Every row gives one point. Examples show where two turns around zero, p and q, send a point. Write where each new point lands after one turn and then the other. Backwards means that the second turn is done in reverse. Each puzzle has new turns, and all numbers are rounded.

Turn p:
[-3.3 -2.5] => [-2.8  3.0]
[ 1.0 -1.0] => [-0.9 -1.1]
[4.8 1.2] => [ 1.7 -4.6]
[-2.1 -0.2] => [-0.4  2.1]
[-0.4  2.5] => [2.4 0.7]
Turn q:
[ 0.7 -3.4] => [-1.8 -3.0]
[2.3 2.2] => [3.2 0.0]
[-3.0  1.1] => [-1.4  2.9]
Where do these land?
p, then q backwards: [4.1 0.9] => [ 3.7 -2.0]
p, then q backwards: [-0.4 -1.2] => [-1.1 -0.6]
q, then p backwards: [-3.6  0.3] => [-2.9 -2.1]

Turn p:
[-2.1  2.0 -1.5] => [-3.2  0.5 -0.1]
[ 0.4  4.0 -0.8] => [-2.3  1.2 -3.1]
[ 1.2 -1.2 -0.9] => [ 0.9 -1.7 -0.2]
[ 0.4 -4.9  3.2] => [4.7 0.0 3.5]
Turn q:
[ 0.9 -1.7 -2.0] => [ 1.7 -2.2 -0.1]
[ 2.2 -1.2  3.4] => [1.0 1.8 3.7]
[-2.8 -2.1 -1.6] => [-1.9 -3.4 -0.3]
[0.9 2.3 3.7] => [-0.7  4.2  1.3]
[-1.2  2.7 -3.6] => [-0.1 -0.5 -4.6]
Where do these land?
q, then p backwards: [ 2.4  4.5 -1.3] => [2.9 2.8 3.4]
p, then q: [-2.0 -1.4 -0.3] => [-1.4  1.0  1.8]
q, then p: [-0.1 -4.3 -1.5] => [ 3.7 -0.9  2.5]
p, then q: [-0.2  1.2  3.0] => [ 0.7  2.4 -2.0]

Turn p:
[-0.8  4.6  0.1 -3.1] => [-4.7  1.5  2.0  1.7]
[ 1.0 -1.4 -1.3 -0.8] => [ 0.4  1.2 -1.7 -0.9]
[-4.7 -3.7  1.1  0.8] => [ 0.2 -5.0 -0.6 -3.4]
[ 0.3 -3.3 -2.7  0.9] => [ 1.8 -0.4 -3.8 -1.1]
[1.4 0.9 0.6 3.2] => [ 2.6 -0.3  0.9  2.4]
[ 2.8  3.0  2.1 -0.9] => [-0.2  3.0  3.2  1.5]
Turn q:
[ 0.7 -2.3 -0.8 -3.6] => [-2.7  3.4 -0.4  0.4]
[ 2.0 -1.2  4.7  1.2] => [ 3.9  2.0 -2.1 -2.3]
[2.9 3.1 2.0 1.6] => [ 4.3 -0.7 -1.4  2.0]
[-3.1  1.7 -2.4  2.8] => [-0.9 -4.6  2.1 -0.3]
[-3.1 -1.6 -0.5 -2.9] => [-2.8  1.9  2.8 -1.2]
[ 0.5  0.3 -3.0  0.9] => [-1.8 -2.0 -0.9  1.4]
Where do these land?
p, then q: [ 1.0 -0.6  4.9 -2.2] => [3.2 4.1 1.9 0.4]
q, then p backwards: [-4.7 -0.9 -2.9 -2.4] => [-2.4  3.3  2.9 -3.5]
q, then p backwards: [ 1.1  1.5 -0.2  5.0] => [-2.6 -2.8 -0.8  3.7]
q, then p: [ 1.9 -1.4 -2.0  0.3] => [-0.8 -1.6 -2.5  0.7]
q, then p backwards: [ 0.3 -0.2  3.2 -1.2] => [ 3.1 -1.2  0.9 -0.3]
p, then q backwards: [ 0.5  1.7 -3.1  0.4] => [ 2.9  0.1 -1.7 -1.2]

Turn p:
[-0.7  1.4 -2.2 -0.1 -2.0  0.4] => [ 2.4 -0.6  1.2  1.9  0.2 -0.6]
[-0.9 -2.9 -2.6  0.4  1.5  5.3] => [ 1.0 -2.5 -2.8  1.2  4.3  3.4]
[ 2.3  0.5 -2.4 -0.6 -0.4 -0.4] => [-0.3  0.2  0.6  1.8  1.8 -2.2]
[-1.3  1.5 -2.4  1.4  1.9 -2.6] => [-1.0  0.4 -0.7  3.7 -2.5 -0.3]
[-0.4  0.6 -1.9 -4.6 -0.1 -1.1] => [-0.3  2.4  3.6  2.1  1.6  0.9]
[ 0.1 -3.7 -2.2  1.7  0.5  0.8] => [ 0.7  0.7 -3.9  1.0  2.1  0.5]
[1.6 0.9 5.8 1.3 0.6 0.9] => [-2.1 -2.0  0.1 -5.3 -1.7 -0.6]
[-0.5  1.7  7.9  0.5 -2.0 -3.2] => [-0.6  1.3  2.0 -6.5 -5.5 -1.2]
Turn q:
[-0.2  2.9  1.8 -3.1  0.7 -0.3] => [-1.8  1.4  0.1 -0.1  2.1 -3.5]
[ 2.2  1.0  3.2 -1.8 -1.4  3.5] => [ 2.5 -0.3 -1.1  0.2  4.7 -2.0]
[-1.2 -4.0 -0.4  4.1 -2.3 -4.8] => [-0.5  2.6  0.7 -0.1 -2.5  7.0]
[-2.2  3.2 -0.9 -2.4  2.6  3.3] => [-1.7 -2.5 -1.4  1.8 -0.1 -5.0]
[ 4.1  0.7  2.7 -0.8  2.4 -0.9] => [ 2.9  3.0  2.3 -1.1  0.9 -2.7]
[ 0.5 -1.5 -0.1  0.6 -0.8 -1.6] => [ 0.1  0.7  1.0 -0.6 -0.2  2.0]
[-0.6 -1.2 -1.5  5.4 -2.1 -1.6] => [ 0.9  0.8 -2.4 -0.8 -3.2  4.7]
[-1.6 -3.0 -0.5  1.2  0.9 -0.5] => [ 0.0 -0.5  1.3  2.1 -1.7  2.3]
[-0.9  1.9 -4.4 -3.1  0.0  2.9] => [-2.3 -5.1 -0.6 -1.4 -0.1 -2.8]
Where do these land?
p, then q: [-2.1  3.6  1.5 -1.4  0.6  0.4] => [ 1.3  0.4 -0.9  2.0  3.5  1.8]
p, then q: [ 0.2  1.1 -2.3 -1.4 -1.4  1.6] => [ 2.7  1.8  0.9  0.9 -0.8 -0.2]
p, then q: [ 0.5 -3.3  0.5 -0.9  2.2 -1.9] => [-2.5 -1.3 -2.2  0.2 -1.4 -2.4]
q, then p: [ 1.0 -0.6 -2.1 -0.9 -3.9 -2.7] => [-0.2 -0.6  2.5 -0.6  2.1  4.2]
p, then q backwards: [-5.9  1.3  4.0  3.2  2.5  0.1] => [-1.3 -1.6 -5.6  5.5 -0.8 -1.5]
q, then p: [ 3.6 -0.4 -2.7  1.4  1.3 -3.6] => [ 1.2  0.7  4.8 -3.2  1.3 -0.7]
q, then p: [-4.0 -0.2  0.3 -1.2  0.4  4.6] => [ 0.5  1.1 -5.8  1.6 -0.8  0.1]
q, then p: [ 6.0 -0.1  0.8 -1.3  1.6 -0.5] => [-4.1  1.6  3.2 -2.6  0.3 -2.2]
q, then p backwards: [ 0.7 -1.2 -0.1  2.5 -3.2  2.0] => [-2.5 -2.2 -0.3  1.4 -0.2  3.1]

Turn p:
[ 1.5 -2.1  2.8 -0.7  2.0  0.7 -1.5  3.4] => [-3.9 -1.3  0.2 -3.1 -2.1 -1.4 -0.2 -0.2]
[ 0.9 -2.9 -1.7 -2.6 -6.5 -3.3 -0.9 -1.3] => [-2.6  1.5  2.3  3.5  4.1  1.6  4.4 -3.0]
[-1.2 -1.0  1.5 -3.6 -1.3  2.5  1.8 -0.6] => [ 1.4 -0.6  4.3 -1.2 -0.3 -0.4  0.2 -2.6]
[-4.5  0.2 -1.2  1.1  0.6  0.9  0.4 -1.7] => [ 2.2 -0.5  1.1  1.2  1.7  0.9 -3.8  0.9]
[ 0.7  3.7 -0.9 -1.7  0.0  0.1 -2.4 -0.4] => [ 1.4 -1.6 -0.9 -0.4 -1.0  3.4  2.1  0.9]
[ 0.1 -1.4 -2.6  2.5 -2.2  2.7 -1.1 -2.1] => [ 0.4 -1.6 -0.5  5.1 -0.3 -0.4 -1.1 -1.6]
[1.7 1.8 3.3 0.9 1.6 0.7 5.0 3.9] => [ 1.3  1.7  0.7 -3.6 -2.7 -5.2  1.2  2.8]
[ 4.5 -0.5 -3.7  1.0  1.9  0.1 -0.4  3.7] => [-1.4 -3.1 -4.9 -0.6  0.2 -3.1  2.6  0.2]
[-3.6 -0.3  3.9  1.7  2.7 -0.6 -1.8  0.6] => [-2.1  1.0  1.2 -2.0 -1.2  1.4 -4.5  2.7]
[-0.2  2.4 -1.5  1.4  1.2 -3.8  0.9 -5.5] => [ 3.3  4.4 -3.4  1.2  1.7  3.1 -0.9 -0.1]
Turn q:
[0.1 1.6 1.0 1.3 2.9 3.0 2.4 0.0] => [-1.9  1.7  1.4 -1.3 -0.1  4.2  0.8  0.2]
[ 1.1  2.3  0.5  1.6 -1.1 -0.4 -4.5  2.2] => [-1.1 -0.8 -4.0 -2.4  2.5 -1.3 -1.6 -1.4]
[ 3.7  2.2  0.3  0.1 -5.2 -1.7  3.6  0.4] => [-1.3 -3.6 -0.5 -0.8 -0.2 -2.2  6.4 -0.4]
[-1.1 -2.1 -1.7  2.2  0.3 -0.8 -2.7  3.1] => [ 1.6 -2.0 -0.1 -0.7  3.3 -0.4 -3.6  0.5]
[ 3.1 -2.1  1.4 -4.5 -0.9  2.5 -0.5 -0.4] => [-3.6  1.6  2.5 -0.2 -2.2 -4.1 -0.4  0.2]
[-4.4 -0.5  0.2 -1.2  1.4  2.7  1.5 -1.9] => [ 1.4  4.3  1.3  1.5 -0.6  2.0  0.0  2.7]
[ 0.9  3.4 -3.3 -1.9  0.1 -2.6  1.5 -1.2] => [-0.4 -3.0 -2.8  1.5 -3.6  1.0  1.5  1.5]
[-1.9 -3.1 -0.5  3.7  3.9  2.9 -1.5 -3.9] => [ 4.0  3.4  2.7 -2.9 -1.3  3.1 -3.6 -0.9]
[-1.4 -1.7  2.1 -1.4 -1.4 -5.6  0.2  1.8] => [ 1.2 -1.9 -0.4  5.2  2.2 -2.3  0.5 -2.2]
Where do these land?
q, then p: [-2.5  1.5  0.0  0.8  0.7  0.1 -1.9 -0.5] => [ 1.2 -2.4 -2.1  0.5 -0.5  0.5  1.0  0.2]
p, then q backwards: [ 0.1 -0.6 -1.1  3.6  1.9  1.9 -0.8  1.0] => [ 0.3  0.5 -2.5 -2.6  0.1 -1.8 -2.5  0.8]
p, then q: [ 3.7 -2.2 -1.1 -0.8 -3.0 -2.7 -0.1 -2.1] => [ 2.3  0.7 -0.3 -0.3 -2.3  4.7  2.7  0.8]
p, then q: [ 3.8  1.3  3.3 -1.5  4.0 -3.5  1.8  2.0] => [-2.6 -1.1 -2.4  4.1 -2.5 -1.2  2.1  4.6]
q, then p: [ 0.8  3.1 -0.9 -1.0  2.9 -2.7 -0.8 -3.9] => [ 1.2 -1.3  0.7  5.9  0.5  0.1  1.5 -1.5]
q, then p: [-3.6  0.2  4.1  3.3 -0.3  2.9  0.5 -1.1] => [ 5.0 -0.3 -1.6 -3.0 -3.5  0.5  0.9  0.6]
q, then p: [ 0.8  1.6  1.3  1.1 -2.5 -1.4 -1.0  3.2] => [ 0.8  0.2 -2.1 -1.8  3.0 -0.5 -2.5 -1.3]
p, then q: [-2.1 -1.0 -2.3 -2.9 -2.0  1.6  2.5 -3.7] => [-0.7  1.3  1.3 -2.4 -3.2  1.2  0.0 -5.0]
q, then p: [ 0.6 -1.3 -1.5 -0.3 -2.7  3.3  4.2 -0.7] => [-0.5  1.7  3.5 -3.2 -0.5 -3.1  1.9  1.4]
q, then p: [-4.0 -1.6  1.1  1.9 -2.2 -3.1 -1.8  1.9] => [-0.6  0.6 -6.3 -1.4 -1.0 -0.7 -0.7 -0.6]
p, then q: [ 2.6 -1.1 -2.7 -4.2  3.4  3.7 -2.7  3.9] => [ 3.2  0.3  5.5  3.3 -2.8 -4.0 -1.4  2.0]

Turn p:
[ 0.0 -3.3 -2.0  3.0  1.0 -3.6  2.1 -3.1  3.1] => [ 0.9  3.4  0.5  3.2  3.8 -1.5 -0.7  1.2 -4.5]
[-3.8 -2.4  2.7  1.3  2.8 -1.0 -2.2 -0.1 -2.1] => [ 0.3  2.8 -0.5 -4.7  2.6 -0.1 -1.9 -2.5  0.2]
[-1.2  1.2  1.7  1.0  4.2  2.7  2.7  2.7 -0.4] => [ 3.8  0.9 -3.2 -3.0 -0.2 -0.7  2.1  1.7  2.1]
[-0.6 -3.9 -0.1 -2.6  0.7  3.0  0.4  0.9 -4.1] => [-1.4 -0.4 -2.5 -2.7 -2.2 -3.8  0.9 -3.7  0.0]
[-2.6  0.4  0.3 -1.2 -2.8 -1.8 -1.0 -5.5  2.4] => [-2.4 -0.4 -0.4  2.3  1.3  1.7 -6.0  0.8 -2.0]
[ 2.4 -4.5  1.1  1.2 -0.7  2.5  1.0 -0.2 -1.5] => [-2.9 -0.1 -1.6 -1.7  0.2 -2.2  3.4 -0.6 -2.8]
[ 4.4  0.9 -1.2 -0.9  1.3  1.5  0.1 -0.3  0.4] => [-0.4 -2.6 -0.3  2.3  0.9 -1.4  2.9  0.6  1.6]
[-2.4  1.9  1.3  0.5 -0.5 -3.5 -0.8 -0.7 -1.5] => [-0.1  2.8  0.7  0.0  0.3  3.1 -2.4 -1.2  1.3]
[ 0.8  4.0 -2.1 -1.2 -3.3  3.1 -2.3 -0.1 -4.2] => [-0.8 -4.7 -0.6  0.9 -3.4  3.6  0.8 -3.8  1.6]
[ 3.7  4.2 -0.7  0.3 -0.6 -3.2  2.1  2.4  3.4] => [ 1.5  0.9  3.1  4.3 -0.9  1.5  2.3  4.5  2.3]
[-0.8  1.6 -0.9 -1.4 -1.9  0.2 -2.1  4.0  4.5] => [ 1.8 -2.5  4.7 -0.9 -2.3 -0.1 -1.5  3.1  0.4]
Turn q:
[-1.7  0.8 -1.3 -6.0 -2.3 -1.1  0.5  0.4 -2.7] => [-0.4 -4.5 -0.4 -3.6  0.5  1.1  3.8  0.7 -2.4]
[ 0.7 -1.4  1.2  2.4  0.9  0.4 -1.1 -1.8  7.5] => [-1.1  4.4  0.7 -0.6 -4.5 -0.9 -2.9 -2.5  3.7]
[-3.5 -1.6 -0.9  1.6 -0.6  2.3  0.5  3.3 -2.3] => [-0.8  1.3 -3.6  0.6  4.1  2.0  1.6  0.8  0.7]
[ 0.2  2.9 -1.1 -3.5 -0.4  1.3 -1.0 -4.6  0.1] => [-0.9 -1.7  3.2 -3.3 -0.2 -4.2  1.6 -0.7 -0.9]
[-0.2  4.8  0.8 -2.9  0.1 -0.1  0.8  1.3 -1.1] => [ 1.3 -4.0  2.1 -0.6  0.7 -0.4  2.3  2.0  1.9]
[ 0.5  0.5  4.1  2.9 -0.6 -1.3  0.4 -3.3  3.1] => [ 0.8  1.9  3.3 -1.3 -1.1  0.4 -5.1 -1.0  1.8]
[ 0.9  0.8  0.2  4.4  0.3 -3.1  1.5 -1.2  3.3] => [-1.3 -0.2  0.8  2.1 -1.8  0.3 -5.3 -1.3  2.2]
[-0.1 -4.0  0.5  0.6  1.0  1.1 -1.5  4.1 -2.8] => [ 1.5  2.9 -3.4  2.0  1.0  2.5  2.0  2.0 -2.0]
[ 2.1  4.8 -0.5 -1.1 -3.6 -1.0 -1.3 -2.2  0.6] => [-2.3 -2.8  5.9 -0.3 -0.5 -0.4  0.8 -0.8  0.1]
[-0.1 -2.1 -2.0  0.2  3.4 -1.1 -1.2  1.1 -4.1] => [ 0.3  0.0 -3.4  2.2  0.6 -1.3  0.3  3.0 -3.6]
[ 1.2 -5.3 -0.8  1.5  1.7  2.6  2.3  2.9 -1.8] => [ 2.9  2.6 -5.0  2.9  1.4  1.0  0.9 -2.0 -1.6]
Where do these land?
p, then q: [-1.8  2.6  1.2  2.3  4.6  0.3 -0.7 -0.7  0.4] => [ 1.6  0.5 -0.5  2.2 -3.4 -3.6  2.4 -0.6  0.8]
q, then p backwards: [ 2.9 -2.6  0.6  1.8  0.8 -3.3 -5.0  0.1 -1.8] => [-1.1 -1.0 -0.7  1.4 -4.9 -2.7  3.6 -0.6  3.0]
q, then p: [ 0.9 -2.1  1.0  0.6 -2.6  3.2  2.6  2.1  5.1] => [-0.6 -4.0 -3.0  3.6  1.6  1.3 -1.9  3.5 -1.6]
p, then q backwards: [-1.4 -0.6 -2.3  0.0  0.2  0.6 -4.1  2.4 -1.3] => [ 1.8  1.3  1.4 -2.0 -2.3  0.4  2.6 -2.9  1.1]
q, then p backwards: [ 1.6 -0.8  2.3 -1.4 -2.0  2.6  1.0  0.0 -0.5] => [-0.5  0.2 -1.5  3.1  1.4 -0.9 -1.2  2.0 -1.4]
p, then q: [-3.2 -1.8 -1.7 -3.4  4.5  0.3  2.1 -4.0 -0.6] => [-5.0 -0.9  0.7  2.8 -3.7 -2.9 -1.7  1.9 -2.6]
p, then q: [-2.3  0.0  0.9 -1.2 -1.0  0.1  5.3  1.8 -0.2] => [-3.2 -2.9  2.4  1.9  0.6  2.2  2.4 -1.0  0.3]
p, then q: [-1.9  1.1 -1.3  1.7  0.3 -3.3 -3.9 -4.2 -3.2] => [ 0.1  3.9  1.8 -1.4  1.2 -6.3 -1.1  1.2 -0.1]
p, then q: [ 0.6  2.4  1.0 -0.7 -0.4 -1.2 -2.4  2.2  2.6] => [ 2.4  2.6  0.4 -0.7 -1.6  2.4  0.9  0.4  2.2]
q, then p: [ 4.5  1.7 -1.6  0.2 -4.3  0.7  5.2  0.4 -0.5] => [-3.2  0.6 -4.5 -0.3  5.2 -0.8  0.6  0.1 -3.7]
